Every row gives one point. The points of each table are mixes of a few directions, plus a little noise. Count the directions of each table, and those that both share. Where both have some left over, give the other angles between the two spaces (their principal angles), to ten degrees, smallest first.

First:
[[-27  10]
 [-15   5]
 [ -8   4]
 [-35  14]
 [ 51 -19]
 [ 35 -13]]
Second (5 x 2):
[[-23 -60]
 [ 13  32]
 [  0   2]
 [  4  12]
 [  6  14]]
Directions: first 1, second 1, shared 0; angles 90

First, 7 rows:
[[ 29  34  13  60  32  41]
 [  3  10  -1  10   5   0]
 [-22 -18 -12 -42 -23 -37]
 [ 17 -18  16  17   8  50]
 [-18 -17  -9 -35 -19 -28]
 [-21   6 -16 -27 -14 -50]
 [ 12   4   7  20  10  24]]
Second:
[[  5 -23  34 -22  55 -10]
 [ 13 -29   0   3  35 -19]
 [ 29 -34 -10 -18 -27 -13]
 [-20  34   5   1 -21  21]
 [ 19 -29 -25  14   5 -21]
 [  3  10 -13  -5 -53  10]
 [ -4  -1 -37  50  22 -15]
 [ -8  16   6  -3 -11  10]
 [-37  55  42 -19  -6  37]]
Directions: first 2, second 3, shared 0; angles 40, 80

First, 11 rows:
[[ -9  -6  14  14   3  -4  17 -10  -4  -6  13]
 [ 10   7 -15 -15  -4   4 -19  10   5   7 -14]
 [-20 -15  31  30   7  -9  39 -20 -10 -14  28]
 [ -7  -5  10  10   3  -3  13  -7  -3  -4   9]
 [ -7  -6  11  12   3  -3  14  -8  -4  -5  10]
 [  2   1  -3  -2  -1   1  -3   2   1   1  -2]
 [  7   5 -10 -10  -3   3 -13   7   3   4  -9]
 [ 20  15 -31 -30  -7   9 -40  21  10  14 -29]
 [-27 -21  42  42  10 -13  54 -28 -13 -18  39]
 [ 28  21 -42 -42 -10  12 -54  28  14  19 -39]
 [  5   4  -7  -7  -1   2  -9   5   2   3  -7]]
Second (11 x 11):
[[ 11  10  -7  13   2  -6 -21  -1 -29  -6  20]
 [ 39  16   7 -19   8 -20 -27  -9 -22   9  19]
 [-13 -19   2  11   2  17  20  -2  22  -2   3]
 [ 19 -21  13 -19  24  -6  11   3  18  11  10]
 [ -2 -14  27 -10 -29 -25 -11  19  -3  17 -22]
 [-12   4   9   9 -36  16   3 -16  15   4 -11]
 [-11  26   5   4 -60  14   6   9  -4  14 -19]
 [  0   1 -30  12  50   7   4  -3 -10 -23  22]
 [-18  21 -22 -16  12  28  33 -16  33 -10 -24]
 [-19   6 -11   4   8 -10 -15 -10  -5 -18 -21]
 [  8 -29   7  11  20 -15  -3  25 -15   3  22]]
Directions: first 1, second 6, shared 0; angles 50

First, 8 rows:
[[ -7  23  14  16  -1  26  -4  -5  -5  -9   2   5 -20 -12  14 -12  -3   8]
 [  2  10  31  17  16  35  16 -32   1 -32  12   8 -12   4  10 -39 -14 -25]
 [  0  12  29  17  13  34  13 -28   0 -28  10   8 -13   1  10 -35 -13 -20]
 [  7 -20  -8 -12   3 -19   6   0   5   3   0  -4  16  11 -11   6   0 -11]
 [  3  -2   9   3   7   8   7 -12   2 -11   4   2   0   5   0 -13  -5 -12]
 [  9 -31 -24 -24  -2 -40   1  13   7  18  -5  -8  27  14 -19  23   6  -4]
 [  4 -22 -29 -22  -9 -40  -6  23   4  25  -9  -9  21   6 -15  32  11  10]
 [-17  30 -22   4 -28  -5 -32  41 -12  33 -15  -2 -21 -30  12  38  18  56]]
Second, 10 rows:
[[ -8   2   8  22   3  37  -3  -1 -22 -13   2 -20 -23 -32  32 -18   2  18]
 [ -6   0   9   4   5  14  25 -35  14 -32  26  21 -14  25  -5 -27  -9 -31]
 [ -6 -25   2 -30   8 -50 -16  27  -2  16 -21 -16  41   1  -7  17   6   6]
 [ 13  27  10  19   0  32   7 -19   6  -5   6  17 -17   3  -4 -11  -9 -11]
 [  8   9  13  -4   6  -4   5 -12  13  -3   0  17  10  19 -16  -6  -9 -21]
 [ -1  -6 -25 -11 -13 -18  11  -5  15   4  14  15  -4  22 -18  14   4  -7]
 [ 11   1  47 -22  28 -34 -24  20   0  15 -40  -9  60   1 -12  -1 -11 -11]
 [ -7  -7 -45  11 -25  10  -7  22 -17  19   4 -19 -30 -29  18  27  19  42]
 [ -2   6   7  13   2  24  10 -17  -1 -17  12   5 -17   0   8 -18  -5  -8]
 [ -3  -8 -27  -3 -14 -10  -8  19  -7  18  -3 -11  -5 -12   3  23  12  23]]
Directions: first 2, second 4, shared 1; angles 30

First, 11 rows:
[[ 12 -14   7 -20   6  -7  27   5  13  27  -1  -1  -4  -3  12  14   4  15
   -9  26  34   7  10 -30  16  -7  15  30  11  18  11 -23]
 [ 17  -6   4  -3  13  -5  -4  -1   7  23  -2  -7  -2   2   3   6  27  14
    2  30  35   8  -2 -10  11 -17   6   8  -1  10   1   5]
 [-10  21  -3   8  -9   9 -11   1  -9 -18   1   1   3   6  -9  -4 -11 -13
    3 -26 -23  -5  -9  18  -5   5  -5 -19 -12 -16 -10   9]
 [ 60  12   2  29  19  23 -36  -3 -16 -19  -9  22  18  14 -26   2  13  11
    6   6 -16  11 -22  23 -14  47 -11 -30  19 -41 -47  35]
 [ -9  28  16  17 -15  -2 -18 -10   2   0   6 -14   2  16 -15  -1  21   2
   21  -1  -7   9  -7  31   7  -8   8 -28 -23 -29 -15  14]
 [-35   0   2  19 -22  -6 -11 -14  -4 -29   7  -2   3  -3 -10 -21 -12 -14
   15 -27 -51  -4   8  34 -20  13 -13 -24  -6 -17   3   5]
 [-32   0 -17 -10  -1  -3   0   6  -5  -5   1  -8  -9 -10  11  -7 -11 -20
   -5 -20  -1 -16   0  -5  -3 -29  -9   3 -16  23  21   0]
 [-10 -12   0 -27  -2  -6  35   9  10  17   1  -1  -7  -8  18  11 -17   2
  -15   4  20  -3  13 -32  12 -11  13  34   7  24  21 -31]
 [  3 -21   1 -15  -2  -2  31   5   5   1  -1  13   0  -9  10   5 -26   5
  -15   0  -6  -1  15 -24  -1  22   4  27  23  10  10 -28]
 [ 27  18  -5 -12  18  11  -3  14  -4  18  -6  -2  -1   8   3  18  11   4
   -9  10  39   1 -18 -17  16 -18   8   6  -8   6 -10   7]
 [-23 -27  -7  12  -4 -12 -10 -12   0 -15   2  -1  -2 -13   2 -22   1  -7
    8  -3 -24  -6  13  13 -21   1 -18  -6   5  11  17   6]]
Second, 8 rows:
[[  3  22  16  -9  -3   0   5   7  16  33  -1 -14   0  13   3  11  21  14
    6  23  43   7 -10  -7  29 -23  24   5 -20  -8  -4 -11]
 [ 12 -19   3  -6  -4  -7   4 -22 -12 -14   1  -1   4  -6   5  21  -4   0
    0 -17 -22   8  13   0 -17  10  -4   9   3   6 -12  22]
 [ -6   0 -14   9   7 -11  16 -11  -6 -14  13  -7 -19  10  -3   1   1  -7
   -9 -24 -22   0  30  10  -7  -3  -1   9  12  21  32  12]
 [-14 -28   0  -5  -2  -1 -20   4 -10 -27 -16  22  13 -13  -4 -24 -30 -22
  -27 -22 -23 -23 -15   3 -22  -2  -9  -2 -12 -27 -13   5]
 [ 10   9   3  11   5   4   4  -1 -14   0   2  -6 -11   8  -6   6  11   4
    9  -4  -3   6   8   2   3   2  -3   3  15  20  -1   2]
 [ -6 -27  -7  -9  -5 -12  -6  -2   9 -20   6  21  12 -22  -1 -10 -21  -9
  -17  13 -17   3  -2  -1 -18   6 -10 -10  10 -28   1  -6]
 [  9  11   7  24  13  -1   0  14 -27 -13   6   7 -27  11 -29 -16  13  -6
   -7   8  -7   6   8   5   6 -17  -9  -3  40  15   9 -17]
 [ -8  33  -8 -14 -11  28  -3  12  44  55 -11 -22  28   0  35  12   8  26
   45  23  52  -8 -31 -12  26  26  14 -10 -48   1 -13  -8]]
Directions: first 5, second 6, shared 1; angles 40, 50, 80, 90

First:
[[  8 -11   4  -5   6  -3 -14 -24  14  -4  14  -1  -3   9 -18  -6  -3 -16
   19   6  13  12  -4  21   9   2  -6  -5  -2 -20  10  20]
 [ -7  12  -4   6   3  11  10  19 -19  -3 -18  -6   6  -8  27   0  -6   8
  -22 -13  -6 -27  15  -3   7   7  -5  13  -1  21  -4   1]
 [ -1  -4   0  -3  -6  -4   3  -4  -1   0   1  -2  -5   3  -1   1   3   5
    7   3  -3   1  -4  -2  -5   0  -1   1   5  -2   0  -7]
 [ -6  16   0   2 -11   2  17  35 -12   9 -17  10   4 -13  18   9   7  25
  -26  -6 -20  -9   5 -35 -16  -8  13   2   2  25 -11 -31]
 [ 18  -8  16 -20  -8  -7 -14 -10  22   5  12  23  -3   2 -25  -4   6   1
   11   9   1  20  -3  -4  -2 -14   5 -13  -2 -17  14   1]
 [  6  -3   8 -16  -5   7  -1  -4 -12  -8 -11  -2  -2   1  17  -9  -7   9
   -2  -9  -1 -30  19  13  18   8 -18  14   3   4  13  15]
 [-12  13 -14  29   6  -9  10  24  14  18   9   8   6  -8 -19  19  14  -5
  -10  11  -6  44 -29 -37 -35 -16  35 -22  -6   5 -27 -37]
 [ -1  -1  -5  12  16   4  -9  -9   9  -2   9  -6   5   3 -10  -2  -6 -22
    4   1  14  11  -5  17   8   4   1  -5  -8  -9  -1  18]
 [-16  -5 -10   3 -12  -5  20  -6 -26  -7 -10 -25 -12   6  22   4   3  15
    9  -3  -9 -22  -3   1  -7  14 -12  18  16  10  -9 -15]
 [  0   9  -2   7  16  15  -5   8  -7  -6  -8  -4  11  -6  15  -6 -13 -11
  -17 -12   8 -20  16  16  21   8  -8   7  -9   8   3  24]
 [ 12 -17   8 -14  -4 -10 -14 -29  19  -2  18   5  -9  11 -26  -5   3  -9
   28  12   9  19  -9  14   2  -3  -4  -9   2 -26  12  10]]
Second, 9 rows:
[[ -4  22  -2   1  19  10   1  15  -4  -3   2  15  17  -1  -5   1  -7  -6
    3   1   5  34  -6   0 -10  -9  20 -14  -8  -1  -4  -6]
 [  0   1  -1  -7   1  -2  -1  -7  -6  -2  -8   5  -3  -2   0  -6   0  -2
   14   2   8   6   5   2   1  -6   4  -1  -2 -11   5   4]
 [ -5  21  -3   4   6   9  12  25  -1   6 -11 -15  12  12   6  13   0  -3
   -9  -1   5  27 -24 -28  -3 -12   4 -10 -10   4  -7  -4]
 [  2   7   7   3   5   8  -1   1   4  -7  22  -8  10  17 -14  13 -10  -8
    1   0  -6  14 -18  11   0  10  -5  -3   1   3  -1   3]
 [  0 -22  -7   7   5  -6 -11  -2  15   8   4   4  -3 -11  11 -18   7   9
  -17  -1   1 -22  13   9   3   8  -8   2   5  13  -6   0]
 [-13   7 -12  18   6   2   8  -2 -17  -6  -5 -12   0  -5   6   6  -5 -11
    2  -4   3  -7   2   8  -1   8   4   8  -1   1  -8   3]
 [ 15 -25  19 -12 -44 -21  -4 -18  -3   0   5  30 -28 -25 -12   4   9  22
   -6  -1 -35 -60  39  -1  -2   7  -3  23  16   6  14 -15]
 [ 11 -31   6 -10 -16 -14 -14 -12  17   9   2  16 -16 -15   3 -17  12  19
  -11   2  -9 -36  24   5   5   4 -11   8  10   6   6  -3]
 [ -8  19  -7  -4  19  13   9   1  -6  -5 -11 -34  11  30   4   5  -7 -20
   23   2  29  45 -35  -4   8  -9  -6 -13 -12 -20   1  20]]
Directions: first 4, second 6, shared 2; angles 40, 70

First (9 x 32):
[[ 11 -11   4  -2  -3   5   0   4  -1   4  -9   6 -16  -5   1   1  -5 -10
    4   0   4   1   0   4  -6  -1  -3   0   2   9   2  -6]
 [  3  -3   7 -15  -2  -2  -1  -2  11  -6  -9  27 -25   8  -2   5  -6 -11
    6 -24  -6 -12   2 -10   2  18 -33   2  -6   3  17   2]
 [ 26 -26  16 -20  -8   7  -1   5   9   1 -29  42 -58  -1  -1   8 -16 -32
   15 -25   2 -10   2  -4 -11  19 -43   2  -1  22  22  -9]
 [ -3   2  -8  18   2   3   1   3 -13   7  10 -32  27 -10   3  -5   7  11
   -6  29   7  14  -3  12  -3 -22  40  -2   7  -2 -20  -3]
 [-18  18  -9   8   5  -6   0  -5  -2  -3  17 -19  32   4  -1  -4   9  19
   -8   8  -4   2   0  -2   9  -6  17  -1  -2 -15  -8   8]
 [-13  14  -4  -2   4  -7  -1  -5   5  -6   9   0  13   9  -2   0   4  10
   -4  -7  -7  -5   1  -7   9   6  -5   0  -5 -11   3   8]
 [  2  -3  -9  25   1   7   2   6 -20  12  10 -44  32 -18   5  -7   7  11
   -7  43  13  22  -4  19  -8 -33  57  -3  12   2 -29  -7]
 [-10  11   0 -10   2  -7  -1  -6  11  -9   3  15  -2  12  -3   2   1   3
    0 -20 -10 -12   2 -12   9  16 -24   1  -8  -9  12   8]
 [  2  -2   1  -2  -1   1   0   0   1   0  -3   3  -5   0   0   1  -1  -3
    1  -2   0  -1   0   0  -1   1  -3   0   0   2   1  -1]]
Second:
[[  2 -17  24 -24   6 -11   4   3  18  -5  -7 -13 -22 -22 -55   2   6   0
   -2  15 -14 -11  23  12  -2  -1 -16  15 -31  -3 -36   1]
 [  4   6 -10   7  -5   7  -3  -2  -6   1  -3  22  -3  15  32   2  -8  -8
    5 -19   7   2 -13 -10   0   9  -7  -8  17   6  29  -2]
 [ -4 -12  24 -26   8 -15   4   1  22  -8  -4 -13 -18 -19 -60   2   9   4
   -4  11 -19 -15  25   9   2   2 -21  16 -35  -9 -36   6]
 [  6  -1  -7  11  -4   8  -1   2 -10   6  -1   0   4   2  19  -1  -4  -3
    2   3   9   8  -8   1  -4  -6  13  -5  13   6   7  -5]
 [ -7  13 -13  12   0   2  -2  -3  -8   1   9  -2  21  10  22  -2   0   7
   -2  -3   5   5 -10  -5   4  -2  13  -6  12  -4  12   2]
 [ -1   9  -9   4  -3   3  -3  -4  -3  -2   1  21   1  17  27   1  -6  -4
    3 -21   3  -1 -10 -13   4  11 -10  -6  12   1  28   2]
 [ -8  14 -14  16   0   2  -1  -2 -10   2  12  -9  26   8  21  -3   3  10
   -4   3   5   8  -9  -3   4  -6  21  -6  13  -5   6   2]
 [ 15  -7 -10  18  -8  15  -1   5 -18  11  -6   3   0   0  34  -1  -9 -11
    5   5  18  15 -15   4 -10 -11  22  -9  25  16  14 -11]
 [ -5  -5  16 -18   6 -11   3  -1  16  -7  -1  -9  -9 -11 -41   1   7   5
   -3   6 -14 -11  17   5   3   3 -15  11 -25  -8 -24   5]]
Directions: first 2, second 3, shared 2

First:
[[  6  16   0   7   6 -14  -3   9 -10  13   9 -17  13   2  -9   0   3   3
   11  -5  -8  -5 -11  14  -6   1  -8  -7 -10  -1   1  10]
 [ 32  -2  11 -13   8   5  21  -6  27 -13   8   5  -6  26   4  -2 -16 -32
   -4 -17  -5   2  19 -13   2   7  21  -8   2   3 -17  -1]
 [ 15 -22   0 -24  12 -15  12   2  21  16 -13  17  -6  13  -7   6   3 -21
   -8 -14   1  -8  17 -23 -11  -6   3   3   9   8  -1 -11]
 [ 18   2   7  -5   2 -14  -4  -1  -7   3  16   0  -2  17  -9  11   1  -3
    1 -24   7  -5   0   2  -5 -19   1 -21  -9 -12 -20  18]
 [ -9  14   0  13  -5 -20 -23   5 -33  14  15  -8   5  -8 -14  11  17  29
    8  -8   9  -5 -21  18  -6 -24 -15 -16 -12 -13  -5  21]
 [-35  19   2  33 -27   2 -13  -9 -13  -4  -3  32  -9 -46   4 -12  50  46
    6  27   0  15 -12  -5   9 -14  12  20  26  31  38 -24]
 [-20 -19 -30 -15  29  11  11  24  13  25 -42 -51  30  -7   7 -14 -42 -27
    3  35 -24 -12  -4  12  -8  60 -37  34 -12  -1  25 -18]
 [ -8  -9   8   4 -25  43  -2 -24   3 -54   9  23 -25   2  25   0 -17   4
  -18   6  20  18  12  -7  24  -5  24  -5   8 -13 -21   5]]
Second (8 x 32):
[[-21 -18   5   3 -33 -12   2  -3   7  -9 -20  11   1 -31  13  -8  36  12
  -17  29   6   8 -14 -28 -14  -6  15  28  20  21  26 -32]
 [ -6  11 -12   5  21   4  -5   4  -5  24  -5   9   0  -2 -13   2  -1   9
   15  -3  -8  -7   8  11   6   2 -20  -2   0   2  10   4]
 [-16  -9  -4  13 -22  21  -3  -7   4 -15 -19  14   3 -18  13   4   7  23
  -17  39   5  -9   2 -10   0  -2 -25  12   8 -10  16  -1]
 [ 38  20   3   4  20  18  23  -5  28   0   8  15   1  27  -4   1 -18 -18
    7  -7 -18 -12  30  -1  11  10  -8 -13   1   0  -5  12]
 [ 21  30   9   4  19  -2  -8  -5 -17   0  41   2 -14  25 -15   4 -10  -3
   23 -49   2   9   5  24  17 -15  21 -34 -12  -5 -31  27]
 [  3  17  -9  -6  39  19   1   1  -4   6  15  -8 -12  18  -7 -11 -36 -21
   27 -33 -11  14  14  26  26  23  16  -9  -7   6 -15   5]
 [  2 -11   7 -13  -8  -6  -7   1 -14 -18  15 -31   2  12   6   2 -20 -13
   -6 -16  13   9 -16  10  -5  -1  15 -12 -18 -20 -30  12]
 [-22 -40   2  -9 -37 -40  -4  12   1  12 -35 -12  21 -32   7   5  42  13
  -30  39  11 -11 -30 -33 -43 -12 -15  29   7   5  28 -27]]
Directions: first 5, second 6, shared 4; angles 70

First:
[[ -4  -6   2   3  -3  -4  16  14 -13   8   4  -8 -15 -10  -8  10  -7 -10
    0   6 -10  -5   9  -1 -10  -2   3   1   3 -16 -12  -2]
 [-10 -27 -27  23  -9 -21  28   0 -32  -8   5 -22 -22 -28 -31 -23  -8 -17
   27  -3   0 -16  33   9 -15  27 -14 -11  10 -27 -20  -6]
 [ -9  -2  33 -27  11 -43  -1  16   9  26 -22  -1  -1   9  33  31  -2  -5
  -22  23 -53  13  10  -6  -9 -27  14  48 -10   1 -11 -18]
 [ 11  18   6   3  -4  45  -2  11   3   2  17   9  -2   5  -6  17  -2   3
  -11  -4  22  -1 -24  -5   5 -10   9 -21   2   0   7  14]
 [ -3  -5   2  -2   0 -11   4   3  -3   4  -3  -3  -4  -2   2   2  -2  -4
    0   4  -9   0   7   0  -4  -1   1   7   0  -4  -5  -4]
 [ -5  -8  -1  -4   4 -27  -4  -9   3  -2 -12  -2   6   1   8 -10   3   2
    5   2 -13   3  11   3  -1   4  -5  14  -2   5  -1  -9]
 [  6   7  -7   5  -2  20  -8  -8   5  -9   6   6   7   5  -5  -9   4   7
    2  -9  21  -1 -12   1   8   5  -3 -15   1   8  10   8]
 [ 10  24  21 -14   4  30 -18   6  21   7   3  17  12  20  18  23   3  11
  -22   2   6  10 -30  -8  11 -22  14   1  -6  16  15   9]
 [  5  -1 -28  14  -2  11 -16 -33   6 -28   2   5  18   2 -11 -42  11  13
   22 -20  36  -3  -4   8  14  26 -18 -24   3  17  17   7]]
Second, 8 rows:
[[  4   7 -16   8  -9  18   0  -5  22 -18 -18  19  10   2  -4   3   1   7
    0 -17   3  -2  -7   3  -1  29 -19  -2   0  -7  13   8]
 [-17  12   4  -8   6  -4 -15  13  10  -8 -16 -17 -22   0  24 -18   3  -7
   -4 -18 -41   7  12  -5  -6  12 -22  21 -18   3  -1  19]
 [ -4 -18  26   9  27  -1 -20  -3  -1  40 -28 -27  12  30  22 -12 -10  12
  -22  29   6  10  15   7  11  -2  26  13 -16   6  18 -18]
 [ 27  -4 -25  22 -24  -2  36 -17  -4 -23  31  29  19 -12 -60   6 -17   4
   39 -32  44  -9  -6  19   5  20 -28 -34  32 -21  -5 -14]
 [ -7   0  10  -7   6 -12  -3   7 -10   7   7 -15 -12  -2   8  -7   0  -6
    0   3 -14   3   8  -3  -1 -13   3   6  -4   4  -8   1]
 [  7   2 -12   0 -12   9   9  -5   3 -11   7  20   8  -8 -11  15   6   1
    2   2  15  -6 -14  -2  -2  -1   3 -11  10  -2  -1   1]
 [ -1  -5  10  -4   6  -7  -1   1 -11  13   7  -9  -1   1   3   1   0  -2
   -3  14   2   1   2  -2   1 -16  15   0  -1   4  -4  -6]
 [ -9   6   4 -21  -1  -1  -5   9  -8   1  10   0 -13 -12  18  13  17  -9
  -12  21 -14  -3 -10 -17  -8 -28  21   6  -4  12 -12   9]]
Directions: first 3, second 4, shared 0; angles 40, 50, 60

First:
[[ 21   8  10  18 -27  25 -16   6  22  15  13 -12   1  47  -6 -18   6 -24
    0   2 -40 -27  -6  19  13 -22 -18   6   3  24 -19  13]
 [-15  -4  -3 -11  15 -13   6  -4 -11 -10  -3   7   4 -29   2   9   0  17
    1   1  21  14   1 -11 -10   6  11  -5  -3  -8  10  -9]
 [ -4  -4  -9  -5  11 -11  10  -2 -11  -3 -14   4  -9 -14   6   9  -7   4
   -1  -4  18  13   8  -8  -1  18   7   2   1 -18   9  -2]
 [-10   2  13  -5  -3   4 -11   0   6  -6  21   1  21  -9  -8  -5  13  14
    3   7  -9  -7 -12   2 -11 -24   0  -8  -6  23  -6  -8]
 [-14   1  11  -7   2   0  -8  -1   2  -8  17   3  19 -16  -7  -2  11  17
    3   7  -2  -2 -11  -1 -13 -18   3  -9  -7  18  -2 -10]
 [ 26   4  -6  17 -16  13   0   4   9  18 -12  -9 -21  42   4  -8  -9 -31
   -3  -6 -18 -11   8  11  21   9 -13  12   9  -7  -7  17]
 [-15  -7  -9 -13  21 -19  13  -5 -17 -11 -12   9  -1 -34   5  14  -5  17
    0  -2  30  21   6 -14 -10  18  14  -3  -2 -19  15 -10]
 [ 11   0  -7   6  -3   1   4   1   0   7 -12  -2 -14  14   5   0  -8 -14
   -2  -5  -1   1   7   1  10  12  -3   7   5 -12   1   8]]
Second, 8 rows:
[[  1   0   0   0   0   0   0   0   1   1   0   0  -1   1   0   0   0  -1
    0   0  -1   0   0   0   1   0  -1   1   0   0   0   1]
 [ 37   5 -10  25 -22  18   1   6  12  25 -19 -13 -32  60   6 -10 -14 -45
   -5 -10 -25 -16  13  15  30  15 -19  19  13 -13  -9  25]
 [ 26   4  -7  18 -16  13   1   5   9  18 -14  -9 -22  42   5  -7 -10 -32
   -3  -7 -18 -11   9  11  22  11 -13  13   9  -9  -7  18]
 [-18  -3   5 -12  11  -9   0  -3  -6 -12  10   6  15 -29  -3   5   7  22
    2   4  12   7  -6  -7 -15  -7   9  -9  -6   6   4 -12]
 [ -1   0   0   0   0   0   0   0   0   0   0   0   0  -1   0   0   0   1
    0   0   0   0   0   0   0   0   0   0   0   0   0   0]
 [-32  -5   9 -22  19 -16  -1  -6 -11 -22  17  12  28 -52  -6   9  13  40
    4   8  22  14 -11 -13 -27 -13  16 -16 -11  11   8 -22]
 [  0   0   0  -1   1   0   0   0   0  -1   0   0   1  -1   0   0   0   1
    0   0   0   0   0   0   0   0   0   0   0   0   0   0]
 [-13  -2   3  -9   8  -6   0  -2  -4  -9   7   5  11 -21  -2   3   5  15
    2   3   9   6  -5  -5 -11  -6   6  -6  -4   4   3  -9]]
Directions: first 2, second 1, shared 1

First:
[[ 15  -7   0 -29  -7  -9   9  -7   2 -15   2   2  -7  -2 -10   4 -14 -14
    5  -8  -5  23  -7 -20 -18  -9  30  21  11  -4  -6  -2]
 [ -6   2   3  23  12   6  -3  -1   7   7  -3   0  -7   0   9 -17  10  -4
   -7   6  -3 -24  13  12  18   9 -29 -21 -13   4   1  -8]
 [  0  -1  -1   4 -12   9  -4  -3   3  -2   3 -11  -4  12  -2 -11  -9  -9
   10   3  -2  -4  -7   6  -4   1  14   5  -1   5   1  -5]
 [-26  14  -8  44  11   7 -25  21 -18  24 -10   5  26  -1  19  18  27  40
  -18   8  11 -18 -10  19  17  16 -45 -21  -3  -5  12  16]
 [  3  -2   2   9   5   3  -3  -4   5  -2  -6   1 -12   1   7 -15   1 -17
   -7   1 -12 -10  -5  -2   4   9  -7  -6  -4  -3  -2  -9]
 [  4  -1   3 -21  22 -23  13   4  -7   2  -2  25  11 -25  -3  30  14  23
  -14  -8   9  18  16 -16   3 -10 -18  -4   7  -9  -1  14]
 [  7  -4   7 -10  20 -13  12  -4   6  -2  -3  15  -7 -15   0   2   7  -3
  -10  -4  -2   1  19 -11   8  -2 -17  -9  -2  -4  -4  -2]
 [ 10  -6   3  15   6   7  -9  -9  11 -10 -11  -1 -26   7  11 -34  -6 -42
  -10   2 -29 -16 -18 -10   2  19  -1  -4  -6  -7  -6 -22]
 [ 14  -7  -2   3  -1   1 -11  -6   4 -15 -13   2 -20   6   9 -20 -10 -39
  -10  -3 -31   3 -35 -21 -13  16  16  12   6 -14  -7 -15]
 [ -4   0  -1  -9 -23  11   6  -3   2   0  14 -19   4  13 -14  -3 -13   4
   24   3  14   1  10  16  -6 -13  25   9  -2  16   2   2]
 [-18   9  -6 -29 -34   2  15  12 -16  14  28 -18  40   5 -29  46  -6  60
   37   1  51  26  25  26 -12 -37  32  19   9  24   9  32]]
Second, 11 rows:
[[ -1  15  10  -1  -1   0 -16   1  -1 -13   6 -18   4   7 -17   3  -5  -4
    5  12  -3   2   2  -2   7 -18  16   2  -1  -2 -12   9]
 [-34  -8  -1  -1 -33   4  -2  -1  11 -13  10 -31   7  22  -9  10  -3   0
   13   0   1  23   6  14 -18 -17   4  10 -12  -3   5  11]
 [-19 -10  24  -7  23 -30   7 -23  19 -28   1  -8 -18  -3  -6   1  24 -24
  -14  -1 -20  10  26  -7  12  -5 -46 -26 -30 -13   1   9]
 [  7   7  -6  23 -34  37  -9  40   8  27 -11   3   7  11  18 -21 -30 -10
   -9   1  -2  -7   5   0 -18  -7   9  32  10  -6 -23 -28]
 [ 24   3   5 -31  34 -32  14 -24 -27   0  12  18   6 -23 -18  25  18  27
   14  -3  20  -1 -11  -7  15   9  10 -13   8  19  18  23]
 [ 36   9  -8  11   8  14  -3  15 -17  30  -9  28   3 -11  14 -14 -11   6
   -3  -1   7 -26 -21  -6   3  21  13   9  20  10  -4 -17]
 [ 17  26  19   0  11   1 -18  13   2  -5   0  -5   2  -3 -17  -6 -11 -13
   -9  15  -7  -7  17 -15  15 -26  11   5   3  -8 -30  -2]
 [  3  -7  -3   4 -15  -2   2  -7 -19  13   6  -2   6  10   5   3   3  11
   20  -5  11  -4 -33  13 -13  24   5   7  -1  18  23   7]
 [-17 -21   4 -12  -1 -12  27  -1  22  -4  -3  11  -9  -9  10   5   9  -6
  -14 -14  -4  20  38  -4 -10  -8 -40  -4 -14 -11   2  -5]
 [-11  -4 -28   8  25  13  -7  -7  14 -17 -14   5 -12 -10  11 -10   6   0
  -17   2 -13  -7   2  -2  21   5   7 -25  12 -17  -4 -11]
 [ -5 -11 -15   6 -17   6   4  -5 -13  12   3  -1   5   9  10   2   1  14
   16  -6  10  -2 -30  15 -14  22  10   5   4  13  23   3]]
Directions: first 4, second 6, shared 2; angles 70, 80
